Each point is reached from the start by the listed moves, each made once or not at all, plus a little noise. Is the number of moves made odd or even? Then give how often each move was made.

Moves:
(1): [ 3.2 -3.5]
(2): [4.4 1.2]
Start: [2.7 0.6]
Points:
[ 5.9 -2.8] => odd (1, 0)
[2.7 0.8] => even (0, 0)
[10.4 -1.6] => even (1, 1)

Moves:
(1): [ 5.1  0.6  0.1 -1.6  2.5 -2.2 -0.8]
(2): [-1.0  5.4 -1.4  0.1  0.0 -2.0 -1.1]
(3): [ 1.6  0.5  8.2 -0.8 -2.3 -0.4  2.4]
(4): [ 0.8 -1.1 -1.5  4.7  0.1 -4.1  4.9]
(5): [-1.6  1.9  1.6 -0.6  5.5  2.0  0.5]
(6): [4.5 2.8 0.8 2.6 0.4 4.5 0.5]
Start: [-0.4  3.7 -0.3  1.0  1.1 -0.5  1.2]
Points:
[11.6  6.2  7.1  5.6  1.9 -2.0  8.7] => even (1, 0, 1, 1, 0, 1)
[ 8.7  8.3  0.9  6.1  9.3 -0.2  6.1] => even (1, 0, 0, 1, 1, 1)
[ 0.7  4.8  6.8 -0.2 -1.1 -1.6  3.4] => odd (0, 0, 1, 0, 0, 0)
[-0.6 10.3  6.5  4.2  4.3 -4.5  8.8] => even (0, 1, 1, 1, 1, 0)

Moves:
(1): [ 5.4  0.9  2.6  2.4  2.3  1.3  0.1  0.6  3.6 -1.4 -1.3 -2.6  1.3]
(2): [ 2.1  8.8 -3.5 -3.9  0.4 -1.0  1.0 -3.3  2.3  1.7  2.6  0.7 -3.6]
(3): [-2.2  0.5  7.8 -0.4 -3.4 -0.5 -4.6 -0.5 -0.8  2.0 -0.3 -5.7  3.6]
(4): [ 0.5  2.4  1.5  4.0  2.0  1.1 -1.3 -0.3 -2.5  1.8  3.6  0.4 -1.6]
(5): [-2.9  0.1  2.2 -0.7  6.2  0.9 -0.9 -2.5  3.7  0.5 -3.2  1.0  0.5]
(6): [-1.9  0.8 -1.1  0.7 -4.4  6.3  1.5  0.5 -1.3  0.2  1.9  0.2  3.3]
(7): [-4.1  2.0 -2.6  4.2 -1.1 -1.0 10.7  3.1 -1.6 -1.1 -3.1 -3.0 -3.4]
(8): [-0.9  5.4 -3.5  0.6  3.5  1.4  0.2  5.6 -4.6 -1.2  0.5 -1.2  0.6]
(9): [-2.9  1.3  0.6  0.3 -1.2 -1.5 -1.3  4.0  9.3 -1.7 -1.8  5.4 -4.3]
(10): [-1.1 -2.4 -2.9  1.1  1.2 -2.4  1.1  2.1  4.7  6.3 -0.1 -0.9  2.3]
(11): [ 0.7  1.4  2.8 -4.3  3.4 -0.9  5.1  3.6  2.1 -2.2  9.1  0.8 -1.3]
(12): [ 4.1  2.5  4.5 -2.4  1.7 -0.2 -0.1  0.8 -1.7  3.1 -0.2  3.7 -1.0]
Start: [-1.0  1.2 -0.1  0.8 -2.2  5.2  0.6 -5.0 -2.9  1.2  6.8  1.9 -1.0]
Points:
[-2.0  6.5  9.3 -5.8  7.3  3.6  4.0  1.6 10.2  1.4 10.1 12.2 -7.0] => even (0, 0, 0, 0, 1, 0, 0, 0, 1, 0, 1, 1)
[ 4.7 11.2  9.8  6.5  4.6  6.2 -4.0  3.9 -4.3 11.9  8.7 -3.8  4.5] => even (1, 0, 1, 1, 0, 0, 0, 1, 0, 1, 0, 1)
[-6.4 17.6 -1.8  4.2  1.7 10.7  9.6  0.5  3.3  8.5  4.1 -9.6  3.4] => even (1, 1, 1, 0, 1, 1, 1, 1, 0, 1, 0, 0)
